Rows are points. Each copy is the shape, with its points in the same order, turned, moved and blurred by noise. Is it also mirrored, or only turned?
(in the rows, 128 means zero)

Shape (8 x 3):
[[103 156  49]
 [129  96 139]
 [102 157 148]
 [112 135 144]
 [113 124 149]
 [127 119 148]
 [202 194  80]
 [124 123 119]]
Copy 1, 8 rows:
[[110  81  72]
 [137 170 126]
 [ 92 135 154]
 [112 147 144]
 [112 158 143]
 [126 160 144]
 [182  45 148]
 [129 142 122]]
Copy 1 is: mirrored
Copy 2, 8 rows:
[[ 86 178 122]
 [149  74 116]
 [137 112 179]
 [143 101 159]
 [141  92 155]
 [150  87 147]
 [195 206 105]
 [138 112 127]]
Copy 2 is: only turned
Copy 3:
[[ 52 173  62]
 [102 112 143]
 [102 182 146]
 [104 152 143]
 [106 146 152]
 [116 133 149]
 [170 169  39]
 [ 96 134 125]]
Copy 3 is: only turned
Copy 4 (8 x 3):
[[154 199  92]
 [110 101 132]
 [133 150 173]
 [126 133 158]
 [119 126 155]
 [125 113 150]
 [241 138 112]
 [133 131 132]]
Copy 4 is: only turned

Shape, 9 rows:
[[ 92 119 177 144 107 192]
 [ 91  96 167 179 117 162]
 [151 141  69 114 130 145]
 [140 158 126 185 115 159]
 [169 148 103 115 137 133]
 [108 123 109 139  98 147]
 [ 75 182 177  79 154  72]
 [138 163 122 118 179 100]
 [120 153 188 112 134  78]]
Copy 1, 9 rows:
[[129  71 150 107  99 173]
 [162  57 159 134 125 145]
 [104 153  57 118 127 149]
 [146 144 134 161 127 168]
 [124 177  74 105 133 139]
 [128 112 115 140  98 126]
 [ 88 151 190  64 120  60]
 [106 177 127 112 170 102]
 [146 158 171  69 138  91]]
Copy 1 is: only turned
Copy 2 (9 x 6):
[[ 81 135 180 148 108 177]
 [ 58 120 143 170 107 164]
 [135 142 104  73 145 117]
 [ 98 175 117 148 152 143]
 [119 147 124  87 160  94]
 [106 143 118 115  99 139]
 [173 101 189 173 104  51]
 [145 110 129 136 170  75]
 [114 122 177 166 118  53]]
Copy 2 is: mirrored
Copy 3:
[[112 164 167 171 179 185]
 [ 91 131 178 177 177 156]
 [155 118 138  88  92 143]
 [114 147 196 145 105 142]
 [168 143 147  90 119 132]
 [116 129 137 150 118 173]
 [ 86 204  81  87 181 102]
 [115 136 138  63 144 107]
 [113 185 124 117 174  83]]
Copy 3 is: mirrored

Shape:
[[169  93 123 150 136  74 115 127]
 [145 148 123 142 125 183  88 147]
 [ 73 140 172  94 170  81 127 116]
 [132  96 152 147 173 140 110  67]
 [ 80 173 100 116  88 168 137 116]
 [165  88  99  83 110  97 115 163]
 [127  87  91  71 116 142  95 106]
 [175 127 185 144 149 103 159  64]
 [142  92 154 114  80  97 110 132]
 [ 69 107 144 145 142 164 187  94]
 [182  97 145  66 173 116 120  64]]
Copy 1:
[[139 125 113 170 146  86 148 122]
 [108 168 155 146 156 191 145 140]
 [151 154 111  83 148 106  67 110]
 [104 116  84 110 192 137 141  93]
 [ 90 156 170  75  94 175 126 123]
 [129 105 171 194 125 107 108 138]
 [ 89  96 151 154 124 157  96  98]
 [171  90  73 104 162 134 175 110]
 [157 122 175 149 141 116 143  89]
 [ 84 104 139  34 165 120 146 119]
 [145  55  78 152 161 154 102 111]]
Copy 1 is: only turned
Copy 2 (11 x 8):
[[158  80 151  83 118  81 134 117]
 [148  94 104 140 116 160  78 161]
 [ 83 162 121 112  54 126 149 101]
 [155 136  95 100 130 112  97  72]
 [117 173 151 150 120 159  72 180]
 [122  73 181 108 139 133 160 135]
 [118 115 167 126 167 172 129 101]
 [177 159  91  65 108  73 148 123]
 [170 114 174 125  92 128 146 123]
 [120 190 108 169 130  81  96 108]
 [147 131 105  58 164 138 179  90]]
Copy 2 is: mirrored
Copy 3:
[[136 138 132 101 154  77 179 167]
 [ 92 116 170 136 160 147  93 169]
 [141 184 111  86  67 118 108 124]
 [159 123 112  55 166 128 112 137]
 [107 105 132 180 116 162  97  93]
 [109  91 133 129  93  85 170 192]
 [126  54 130 119  93 105 115 158]
 [197 159  76  97 163 142 151 175]
 [166 118 169 131 108 110 164 162]
 [124 132 113  79 122 195 145  82]
 [170  97  66  75 125 116 114 206]]
Copy 3 is: only turned
Copy 4 (11 x 8):
[[164  96  80 127  81  96 114 110]
 [135 182 127 146 106 153  88 133]
 [221 120 156 146 149  96 137  53]
 [139 114 109 183 108 149 154  71]
 [144 195 173 115 151 129 160 148]
 [137  94 121  66 113 107  86 124]
 [111 111 151  83 111 154 133  92]
 [128 117  76 187 134  73 148  68]
 [134 103 151 126  93  77 111 111]
 [159 117 153 184 181 141 179 138]
 [105  98  93 130 136 126 123  23]]
Copy 4 is: mirrored
